Each wall is flat, endless, passes through zero and stands at right angles to its row. A trip goes straight from one point to another. Which walls does it cross, in order?

Walls:
(1): [ 0.12  0.08 -0.11]
(2): [-0.24 -0.54  0.34]
(3): [-0.09  0.42  0.42]
Trips:
[-0.26  0.09 -0.08] to [ 0.30 -0.38  0.16] -> 2, 3
[-0.29  0.44  0.07] to [0.08 0.11 0.11] -> 1
[-0.05  0.53  0.60] to [0.44 0.23 0.45] -> 1
[-0.03 -0.34  0.16] to [0.50 0.17 0.41] -> 3, 1, 2
[-0.36 -0.48 -0.43] to [ 0.14 -0.01 -0.24] -> 1, 2
[-0.07  0.26 -0.55] to [-0.07 -0.33 -0.01] -> 2, 1

Walls:
(1): [ 0.00  0.02 -0.30 -0.43 -0.08  0.39  0.53 -0.36 -0.10  0.30 -0.24]
(2): [-0.30  0.07  0.07  0.66 -0.14 -0.32 -0.27  0.04 -0.29 -0.51 -0.48]
(3): [ 0.14 -0.20 -0.16 -0.03 -0.02 -0.06 -0.52  0.70 -0.07  0.20  0.00]
(4): [ 0.08  0.01 -0.24  0.13 -0.53 -0.19 -0.08  0.52 -0.44  0.46 -0.08]
Trips:
[-0.24 -0.04  0.50  0.28  0.26 -0.01 -0.37 -0.47 -0.56 -0.01  0.75] to [ 0.06  0.04 -0.33  0.14  0.15  0.20  0.14 -0.05 -0.28 -0.03 -0.08] -> 1, 4
[ 0.50  0.07 -0.21 -0.03 -0.42  0.29  0.03  0.20  0.35  0.11 -0.19] to [ 0.21  0.27 -0.14 -0.04 -0.72 -0.09  0.31  0.03  0.18 -0.03 -0.43] -> 3, 2
[ 0.68 -0.12 -0.02  0.46 -0.38 -0.23 -0.41  0.11  0.02  0.52 -0.32] to [-0.35 -0.36  0.07 -0.16 -0.37 -0.25  0.55  0.10 -0.38  0.10 -0.17] -> 1, 3
[-0.44 -0.11  0.40  0.28 -0.41 -0.51  0.20  0.41 -0.02 -0.10  0.43] to [ 0.25  0.18  0.57  0.44 -0.15 -0.13  0.15  0.30  0.31  0.07 -0.45] -> none

Walls:
(1): [ 0.47 -0.29  0.52  0.45 -0.09  0.15 -0.12  0.11  0.58 -0.47  0.35  0.29
  0.11  0.35  0.12  0.23  0.35  0.47  0.39 -0.11  0.09 -0.25 -0.13 -0.56]
(2): [ 0.18 -0.21  0.63 -0.17 -0.14  0.09 -0.28  0.00  0.45  0.28 -0.35 -0.09
 -0.09  0.36 -0.22 -0.33 -0.14  0.26 -1.20  0.60  0.35 -0.23  0.60 -0.43]
(3): [ 0.24  0.01  0.11  0.13 -0.08 -0.13  0.46  0.07  0.47  0.01  0.04  0.01
 -0.36 -0.19  0.26 -0.10  0.13 -0.43  0.13  0.11  0.34  0.22  0.43 -0.47]
Trips:
[-0.13 -0.56 -0.08 -0.18 -0.02 -0.19 -0.25  0.03  0.37  0.02  0.09 -0.03
  0.00 -0.07  0.11  0.19 -0.06 -0.57 -0.48  0.12 -0.09  0.30  0.08 -0.17] to [ 0.13  0.53 -0.25 -0.44 -0.04 -0.60 -0.28  0.16  0.13  0.53  0.63  0.18
 -0.42 -0.13 -0.37 -0.05 -0.40 -0.64  0.05  0.42  0.43  0.59  0.13 -0.51] -> none
[-0.59 -0.38  0.14  0.05  0.13  0.30 -0.09 -0.20  0.33  0.06  0.68  0.15
 -0.14 -0.28  0.56 -0.46 -0.23 -0.31 -0.02  0.22 -0.59 -0.20 -0.72  0.25] to [-0.07  0.05 -0.62  0.02 -0.87 -0.12 -0.09  0.67 -0.12  0.31  0.42 -0.50
 -0.13 -0.41  0.17  0.14 -0.40 -0.02 -0.14 -0.20 -0.43  0.19  0.26  0.43] -> none
[ 0.01  0.30 -0.14  0.17  0.30 -0.21 -0.12 -0.15  0.11  0.39  0.39  0.23
 -0.19  0.27 -0.40 -0.49 -0.29  0.24 -0.29 -0.25 -0.10 -0.10  0.34  0.61] to [-0.47 -0.53 -0.34 -0.07 -0.25  0.15  0.18  0.32 -0.28  0.57  0.25  0.19
  0.10  0.38  0.12 -0.27  0.03 -0.14  0.05 -0.21  0.28  0.29 -0.38 -0.29] -> 2
[ 0.24  0.01 -0.18  0.57  0.02 -0.22 -0.39  0.11 -0.05 -0.33  0.04 -0.38
  0.03 -0.01  0.24  0.24 -0.26  0.08  0.45  0.03  0.03  0.34 -0.62 -0.20] to [-0.34  0.01 -0.34  0.51  0.17 -0.30  0.07  0.02 -0.34 -0.15  0.22  0.02
  0.21  0.15 -0.17  0.40 -0.35 -0.21 -0.46  0.12 -0.27 -0.09  0.12 -0.29] -> 1
[ 0.31  0.29  0.06 -0.21 -0.11 -0.08  0.25 -0.79  0.12  0.04  0.19  0.36
  0.20  0.13 -0.23  0.06 -0.25 -0.16  0.35 -0.09 -0.24 -0.25 -0.19 -0.10] to [ 0.06 -0.27  0.05  0.16 -0.25 -0.47  0.01  0.57 -0.11 -0.63  0.48  0.18
 -0.06  0.08  0.35  0.19  0.15  0.40 -0.02  0.44  0.40 -0.41 -0.40 -0.45] -> 3, 2
[ 0.24 -0.73  0.63 -0.31 -0.75 -0.07  0.32  0.09  0.40  0.05  0.27  0.13
 -0.17  0.14 -0.27  0.16  0.15 -0.13 -0.01 -0.04 -0.16  0.26 -0.40 -0.68] to [ 0.37 -0.81  0.05  0.60 -0.13 -0.44  0.78  0.02  0.32  0.18 -0.34  0.32
 -0.19 -0.38 -0.68  0.03  0.11  0.30  0.04  0.27  0.16 -0.21 -0.18 -0.32] -> none
[-0.07  0.59  0.44 -0.03 -0.54  0.54 -0.15 -0.09  0.10 -0.42 -0.20 -0.10
 -0.34  0.11 -0.32  0.06 -0.01  0.49  0.48  0.09 -0.45 -0.04 -0.23  0.03] to [-0.31 -0.32 -0.40 -0.10  0.25  1.10 -0.78 -0.07  0.02 -0.67  0.05 -0.47
  0.00 -0.35  0.10  0.06 -0.09 -0.02  0.03 -0.33 -0.46 -0.35  0.07 -0.20] -> none

Walls:
(1): [-0.61 -0.29 -0.06 -0.21  0.07  0.09  0.31  0.64 -0.58  0.06 -0.42  0.03
  0.21  0.37  0.06 -0.03  0.16  0.39 -0.09  0.44 -0.12  0.23 -0.43 -0.12
  0.37 -0.09  0.08 -0.34 -0.10  0.06  0.09 -0.01  0.53  0.04  0.34  0.47
 -0.06  0.26  0.45 -0.71 -0.64  0.17 -0.06  0.48  0.18 -0.63 -0.48  0.20]
(2): [-0.91  0.03 -0.37  0.16  0.23  0.35  0.11  0.18 -0.07  0.16 -0.38  0.14
  0.23 -0.01 -0.02  0.32  0.19  0.28 -0.13 -0.14  0.18 -0.21 -0.28 -0.02
  0.07 -0.47  0.02 -0.21  0.92  0.11  0.24  0.22  0.14  0.18 -0.15 -0.12
 -0.20 -0.17  0.31  0.08 -0.12  0.22  0.05 -0.42  0.08  0.48  0.89 -0.03]
(3): [ 0.02  0.05  0.01 -0.56  0.21  0.21  0.54 -0.56  0.61  0.10 -0.26  0.33
  0.07  0.25  0.22  0.15 -0.02 -0.21 -0.65 -0.39  0.50  0.10 -0.07  0.10
  0.19 -0.70  0.34  0.30 -0.30  0.13 -0.77  0.32 -0.31 -0.72  0.08  0.31
  0.29 -0.11 -0.39 -0.37 -0.20  0.13  0.42 -0.41  0.14 -0.11  0.29  0.01]
(4): [-0.29  0.69 -0.13  0.42  0.13 -0.13 -0.39 -0.01 -0.18 -0.32  0.09 -0.37
  0.07 -0.01 -0.64  0.17  0.37  0.16  0.60 -0.60 -0.53  0.26  0.08  0.06
  0.29  0.19 -0.21  0.14  0.02  0.10  0.55  0.09 -0.01 -0.01  0.01 -0.39
  0.16 -0.52 -0.13  0.07  0.11 -0.11 -0.09  0.37 -0.25 -0.06  0.04 -0.65]
(5): [-0.38  0.00 -0.35  0.36 -0.04 -0.15  0.30 -0.06 -0.57  0.28  0.32  0.37
 -0.22 -0.43  0.15 -0.41  0.42  0.08  0.14  0.00 -0.19  0.34  0.69  0.01
  0.34  0.27 -0.10 -0.10  0.40  0.14  0.40 -0.02 -0.01 -0.20  0.23 -0.15
 -0.08 -0.26  0.13 -0.24 -0.54  0.23 -0.08 -0.17  0.40  0.38  0.02 -0.35]
(6): [ 0.26  0.10 -0.04  0.21 -0.45  0.57  0.12 -0.41  0.02  0.27  0.03 -0.26
 -0.26 -0.10  0.20 -0.38  0.46  0.20  0.07  0.01  0.33  0.29 -0.03  0.60
  0.01  0.58  0.22  0.25 -0.03 -0.64 -0.31 -0.22 -0.01  0.57 -0.23  0.07
  0.26  0.03 -0.07  0.32 -0.02  0.29 -0.04 -0.51  0.05 -0.04  0.47 -0.13]
(7): [-0.34  0.15  0.65 -0.64  0.56 -0.28 -0.39 -0.21 -0.19 -0.08 -0.04  0.22
  0.24  0.26  0.11 -0.14  0.56  0.25  0.13  0.12 -0.35 -0.04  0.31  0.10
  0.00 -0.03  0.71  0.24 -0.51 -0.26 -0.01  0.17 -0.32  0.47  0.37  0.10
 -0.30  0.20 -0.07 -0.35  0.18  0.17  0.09 -0.73 -0.10 -0.56  0.46  0.34]
(8): [-0.23  0.18 -0.35 -0.09  0.62  0.13  0.20  0.41  0.13  0.59  0.60 -0.59
  0.02  0.23  0.01  0.44 -0.03 -0.20  0.32  0.07  0.49  0.22 -0.10  0.30
 -0.50  0.02  0.25 -0.24 -0.26  0.01 -0.07  0.56  0.88  0.35 -0.35  0.36
  0.00 -0.18  0.28  0.10 -0.32  0.65 -0.03  0.24  0.18  0.61 -0.24 -0.43]
Trips:
[-0.12  0.31 -0.05 -0.44  0.42 -0.16  0.04  0.30  0.15 -0.16 -0.08  0.09
 -0.19  0.06 -0.55 -0.42  0.20  0.49 -0.30 -0.27 -0.57  0.25  0.19 -0.16
  0.16  0.57  0.36  0.08 -0.24  0.16  0.23  0.27  0.29  0.92  0.12 -0.24
 -0.33 -0.15  0.04  0.06  0.29  0.37 -0.14  0.06  0.32  0.55 -0.41  0.51] to [ 0.23 -0.23  0.08  0.20 -0.52 -0.20 -0.46  0.04  0.13  0.29  0.06 -0.26
 -0.10 -0.15  0.16 -0.01 -0.01 -0.08 -0.30 -0.05  0.61  0.36 -0.27 -0.01
 -0.16 -0.61 -0.44  0.15  0.41 -0.25  0.66 -0.30  0.59 -0.14  0.11 -0.50
 -0.01 -0.14  0.31 -0.10  0.01  0.09 -0.10 -0.34 -0.01 -0.23  0.35 -0.32] -> 2, 6, 1, 7, 8
[-0.13  0.03  0.02  0.00 -0.21  0.15  0.38 -0.12 -0.20 -0.68  0.23 -0.10
 -0.04 -0.88 -0.32  0.44  0.05 -0.27  0.14  0.13 -0.23 -0.43  0.25  0.49
  0.22  0.21 -0.09 -0.42 -0.07  0.88 -0.03 -0.49 -0.31  0.51 -0.17  0.35
 -0.22  0.10 -0.09 -0.06  0.14  0.07  0.27 -0.40 -0.18 -0.08  0.11  0.02] to [-0.11 -0.11 -0.07  0.14  0.23  0.06 -0.33  0.75  0.08  0.00  0.56  0.95
  0.06 -0.05  0.15  0.31 -0.21  0.46 -0.05 -0.32  0.07  0.04  0.56 -0.02
 -0.32 -0.23  0.08 -0.13  0.38 -0.05 -0.24  0.11  0.01 -0.08 -0.25 -0.10
 -0.46 -0.33 -0.32 -0.17  0.52  0.49  0.37  0.46  0.46  0.14  0.20  0.34] -> 6, 4, 8, 3
[-0.05 -0.17  0.08  0.13  1.20  0.46  0.09  0.38 -0.39 -0.08  0.21 -0.30
  0.85 -0.07  0.01 -0.56 -0.26  0.67  0.08  0.28 -0.10 -0.27 -0.26  0.02
  0.24  0.21  0.83  0.30  0.52  0.08 -0.24  0.40 -0.19 -0.08  0.21 -0.74
  0.06 -0.53  0.12  0.32  0.04 -0.31 -0.20 -0.09  0.46 -0.01  0.14  0.19] to [-0.31  0.42  0.60  0.27 -0.24 -0.41  0.03  0.25 -0.22  0.01  0.07  0.29
  0.62  0.21  0.00  0.31 -0.36 -0.87  0.29  0.10  0.28  0.04  0.18  0.07
 -0.14 -0.28 -0.38  0.28  0.17 -0.09 -0.02 -0.07 -0.19 -0.21  0.11 -0.03
  0.55  0.23  0.20  0.33 -0.25 -0.08 -0.38 -0.12 -0.51 -0.51 -0.52  0.26] -> 8, 5, 2, 7
[-0.19  0.19 -0.56  0.26 -0.25 -0.63  0.21  0.09 -0.33  0.18  0.23  0.12
  0.13  0.49 -0.29  0.00  0.30 -0.32  0.55 -0.31 -0.44  0.01 -0.35  0.26
  0.22  0.24  0.34  0.00 -0.20 -0.23  0.30 -0.29 -0.49  0.01 -0.66 -0.04
  0.04  0.16 -0.30 -0.51 -0.23 -0.40 -0.18  0.32 -0.50 -0.20  0.25  0.40] to [ 0.42  0.12  0.51 -0.14  0.13  0.08 -0.48  0.20  0.25 -0.28 -0.42 -0.06
 -0.22  0.49 -0.36 -0.33 -0.46  0.64  0.69 -0.02  0.49  0.40 -0.55  0.58
 -0.27  0.33  0.30 -0.06 -0.19 -0.40 -0.67 -0.36 -0.14 -0.69 -0.26 -0.02
  0.24  0.22  0.08  0.25 -0.24  0.50  0.15  0.21 -0.01 -0.16  0.25  0.35] -> 6, 5, 3, 4, 8

Walls:
(1): [-0.03 -0.01 -0.28  0.47  0.10  0.04 -0.08 -0.11 -0.50  0.26  0.40  0.38
  0.27 -0.38 -0.04  0.67 -0.11 -0.06  0.29  0.33 -0.19  0.29  0.31  0.13
 -0.21  0.02  0.29 -0.37 -0.12 -0.18  0.16 -0.13 -0.28 -0.11 -0.39 -0.47
  0.27 -0.30 -0.36 -0.12 -0.48 -0.57  0.12  0.11  0.51  0.14  0.51 -0.29]
(2): [ 0.13  0.11 -0.18 -0.33 -0.12 -0.12  0.31  0.27  0.27 -0.01  0.04  0.51
 -0.37  0.26  0.30 -0.15  0.16 -0.10 -0.07  0.34  0.03  0.37  0.00 -0.10
 -0.09 -0.19  0.02 -0.01 -0.69 -0.06  0.04 -0.29 -0.15 -0.42 -0.33 -0.17
  0.36 -0.20 -0.42  0.40  0.14  0.30 -0.49  0.13  0.34  0.16  0.04  0.04]
(3): [ 0.02  0.31  0.09 -0.16  0.00 -0.16  0.34  0.39  0.19 -0.55  0.00 -0.25
  0.36  0.23 -0.03 -0.24 -0.47  0.06  0.35 -0.24  0.25 -0.20  0.45  0.13
  0.16 -0.75  0.10 -0.44  0.13  0.26  0.11  0.61 -0.42  0.16 -0.25 -0.61
  0.17  0.27 -0.25  0.02  0.01  0.36  0.16  0.02 -0.23  0.18  0.05  0.30]
(4): [ 0.22  0.35 -0.44  0.10 -0.91 -0.48 -0.17 -0.01  0.07  0.28 -0.24 -0.19
  0.43  0.27 -0.33 -0.24  0.07 -0.04  0.08  0.54  0.16 -0.50  0.05 -0.20
  0.49 -0.24  0.09  0.42 -0.48 -0.39 -0.33  0.39  0.36 -0.46 -0.78 -0.61
  0.00 -0.24 -0.15 -0.33 -0.87 -0.11 -0.04 -0.26  0.35  0.25  0.31  0.33]
(5): [-0.21 -0.03  0.01  0.02  0.24 -0.53 -0.26  0.23 -0.42  0.11 -0.43  0.07
 -0.25  0.14  0.24  0.08 -0.02  0.60  0.17  0.02 -0.17  0.42 -0.04 -0.21
 -0.58 -0.34 -0.04 -0.01 -0.33 -0.15 -0.26 -0.28  0.28  0.13 -0.12  0.01
  0.14 -0.55  0.32 -0.47  0.83  0.38  0.18  0.38 -0.03  0.13  0.29  0.18]
(6): [ 0.58  0.51  0.24  0.07 -0.16 -0.51  0.61  0.70  0.52 -0.23  0.48  0.11
  1.04 -0.12  0.12  0.14  0.15  0.74  0.07 -0.03 -0.21  0.40  0.61 -0.70
  0.14 -0.36  0.07 -0.56 -0.03 -0.24  0.35  0.20 -0.22 -0.42  0.01 -0.26
 -0.34 -0.23 -0.21  0.32 -0.25 -0.38  0.22 -0.10  0.62 -0.29  0.23  0.52]
(7): [-0.51  0.38 -0.07  0.07  0.06  0.48  0.07 -0.22 -0.07 -0.37  0.22 -0.08
  0.79  0.08  0.19  0.09 -0.12  0.19  0.13  0.06 -0.22 -0.60  0.14 -0.32
  0.01 -0.11 -0.13 -0.01  0.13  0.10 -0.20  0.00 -0.20 -0.33 -0.10 -0.10
  0.16  0.14 -0.33  0.22  0.04  0.03  0.49 -0.06 -0.56 -0.03  0.04  0.25]
Trips:
[ 0.07  0.13 -0.23 -0.01 -0.11 -0.25  0.08 -0.38 -0.12  0.22 -0.18  0.30
  0.08 -0.52 -0.30  0.36  0.32 -0.12  0.06 -0.52  0.10  0.57  0.79 -0.06
  0.47  0.00 -0.06 -0.35 -0.29  0.57  0.44 -0.28  0.54 -0.18 -0.28 -0.06
 -0.07  0.23  0.10 -0.10 -0.54 -0.04 -0.12 -0.19  0.05  0.27 -0.02 -0.01] to [-0.32 -0.55 -0.48  0.03  0.34 -0.43 -0.05  0.12 -0.03  0.11  0.45 -0.29
  0.16 -0.17 -0.02 -0.52  0.29 -0.22  0.13  0.84 -0.29  0.33 -0.65 -0.10
 -0.20 -0.14  0.00 -0.58  0.41  0.15  0.13  0.25  0.02  0.42 -0.31  0.39
 -0.15  0.76 -0.41 -0.15 -0.63 -0.02  0.12 -0.49 -0.25 -0.17  0.07  0.27] -> 2, 3, 7, 6
[-0.52  0.15  0.72  0.02  0.44  0.38 -0.34 -0.48 -0.27  0.11 -0.27  0.11
 -0.09  0.18 -0.54 -0.82 -1.03  0.47  0.29 -0.28 -0.57  0.22 -0.31 -0.20
  0.28 -0.02 -0.21  0.30 -0.48  0.04 -0.06  0.45 -0.24  0.54  0.57  0.48
 -0.31  0.66 -0.02 -0.62 -0.23  0.04  0.21 -0.14  0.19 -0.03  0.50  0.06] to [-0.23  0.14 -0.25  0.09  0.11  0.67  0.42  0.28 -0.22  0.32 -0.38 -0.65
  0.49 -0.25 -0.01 -0.14 -0.18  0.19 -0.42  0.26  0.09 -0.34  0.69  0.08
 -0.67  0.20 -0.20  0.27  0.39  0.14 -0.34  0.41  0.02 -0.29  0.16 -0.35
  0.31 -0.10 -0.01 -0.15  0.17 -0.31 -0.05  0.11  0.00  0.49  0.11  0.47] -> 4, 1, 6
